Each row of a before or after table is a point. The points were changed in one or more steps. Then noise was added and the rows were shuffled. The steps act on columns, c1 being the first. What was done? A step turns or swaps two columns, mirrors them in a line or flattens them onto one, adds a multiple of one to another, or multiplies or shifts one. Angles are multiples of 10 degrees, from the lower column toward the higher: turns from -170 to 170, lines from 10 to 170 but not 90. Use the fewest steps. Two steps may share a column if one is a turn and the other turns, adds or multiplies; they go together, in the order done. Otherwise the lowest column goes first.
(in the rows, 128 means zero)

Before (12 x 3)
[[169 101 136]
 [100 113 160]
 [126 120 165]
 [169  73 107]
 [103  72 128]
 [ 86 150 136]
 [134 119 115]
 [117 117 203]
 [103  68 149]
 [207 150 171]
 [121 167  99]
 [124 147 109]]
After (12 x 3)
[[112 168 124]
 [138  74 171]
 [ 99 209 120]
 [150   8 106]
 [162  96 100]
 [126  14 105]
 [138 174  86]
 [117 108 134]
 [168 116 126]
 [106  18 166]
 [205 104 115]
 [170 173 204]]
Steps: swap c1 and c3; multiply c2 by 2

Before (10 x 8)
[[ 96 194  74 193 112 104 139 127]
 [118 222  79 172 182 113  84 132]
 [129  99 139  75  90 120  99 154]
 [ 76  81  85 147 141 199 163  88]
 [176  89 120  74 119 105 139  91]
 [ 59 161  91 189 183  74 121 121]
 [ 84 203 141 237 176 126 122 109]
 [123 140 140  26 109 116 160 119]
 [ 80  79  91 126 162 194 164 121]
 [108 103 121  44  91 132 100  69]]
After (10 x 8)
[[ 86 203 232 150 193 128 119 106]
 [ 81  79 111 160 171 198 151 116]
 [ 58 163 170 184 199  75 130 118]
 [ 77  83 130 174 144 202 150  88]
 [129  98  85 102  79 115 100 153]
 [110 102  48 109  81 128  99  67]
 [ 97 194 171 201 106 105 140 126]
 [126 135  37  81 102 120 160 118]
 [171  92  73 118 120 105 141  93]
 [116 224 152 189 196 106  86 131]]
Steps: turn c3 and c4 by -70 degrees; multiply c5 by 1.3; turn c6 and c7 by -10 degrees

Before (14 x 12)
[[102  88 100 130 122 168 154  71 155 117 144 160]
 [108 162  85 123 116 125  82 161 123 135 136 172]
 [ 70 105 116 100 168 100 177  99 105 136  76 128]
 [ 98 105  96 154 150 154 174 138 184 110 123 137]
 [186 171 131 154  85 120 130 113 151 117 171 191]
 [160 122  46 131  90 167 102  98 153 113  83 116]
 [181 107 135 106  98 207 115 124 145 115 127 189]
 [108  58  92 128 104 146 130 150 197 119 104 109]
 [151 122 142 112  59 199 104 120 193 118 107 104]
 [130  88  91 178  54 161  81 143 148 166  91 112]
 [135 102 122 121 105  84  82  96 177  66 113  91]
 [138 135 122 133  76 185 112 182 111 107 119 108]
 [171 113  87  82 115 125 127 136 183  87 142  10]
 [134 128 145 126 149 124  83 118 131 119 115 115]]
After (14 x 12)
[[135 125 145 127 167 122  83 119 131 116 115 115]
 [100  92 103 129  93 168 154  71 155 114 145 159]
 [181 106 135 105 104 203 116 125 144 113 127 188]
 [135  97 123 119  99  85  83  96 179  63 114  91]
 [160 108  47 132  10 167 102  98 152 112  85 114]
 [187 184 131 155  89 121 130 113 151 119 170 191]
 [139 133 121 133  69 184 113 182 111 108 119 108]
 [170 117  89  82  75 124 126 135 184  87 142   9]
 [ 72  91 116 101 157  99 178 102 105 136  76 125]
 [105 163  85 122  72 123  81 160 123 133 135 173]
 [108  49  92 128  70 144 129 152 197 119 102 110]
 [ 96 104  99 155 117 154 173 136 184 111 122 137]
 [133  79  89 179  17 162  83 141 148 167  91 114]
 [150 117 140 110  73 200 105 122 193 119 108 101]]
Steps: add 0.3 times c11 to c2; add 1 times c3 to c5

Before (8 x 20)
[[108 124  77 161  87  85 125  76 175 165  70 160 145 166 168 130  88 147
  109  60]
 [186 186 146 111  51 190 139 182  65 105  74 144 147  73  87 106 186 125
  141 105]
 [161 165 124  90 133 164  69 122 136 162 108 165  97 150 126 182 150  99
  112 151]
 [114 134 124 123 149 117  68  81  66  66  85 103 155  66  73 167 177 126
  138 152]
 [ 75  71  91 189  86 113  28 186 115 135 114 130 140 179 165 164 147 122
  150 152]
 [ 87 166  78 167 150 201  73  88 134  86 114 121  69 167 184 148 196  88
   82 146]
 [162  72 126 103 148 181 137 153  92  83 148  88 165  71 128 140 111 120
   69  79]
 [188  91 171 172 103 114 114 166 165 128 132  99 127 113 113 160 182 135
  146 111]]
After (8 x 20)
[[162  71 121 158 117 180 135 154 116 149 149   8 165  72 127 139 110 183
   68  79]
 [161 164 125 165 137 164  69 121 158  95 108 239  97 151 126 183 150 116
  112 151]
 [189  90 164  79 138 114 114 172 140 147 133  40 127 113 112 158 182  97
  146 111]
 [186 186 137 116 205 189 140 184  98 119  74 175 147  73  87 106 187 188
  140 105]
 [112 135 132 139 110 116  68  81  99 155  85  52 155  66  75 167 177 206
  137 153]
 [108 124  87  83 155  85 123  69 135 121  70 224 144 167 168 130  87  67
  110  61]
 [ 76  70  81  57 146 114  28 178 126 114 114 135 140 179 166 163 147 135
  150 152]
 [ 87 166  85  99  94 202  74  81 166 157 114 107  70 167 185 148 197 161
   81 144]]
Steps: turn c3 and c8 by 10 degrees; turn c4 and c5 by -160 degrees; turn c9 and c18 by 60 degrees; turn c10 and c18 by -150 degrees; multiply c12 by 3
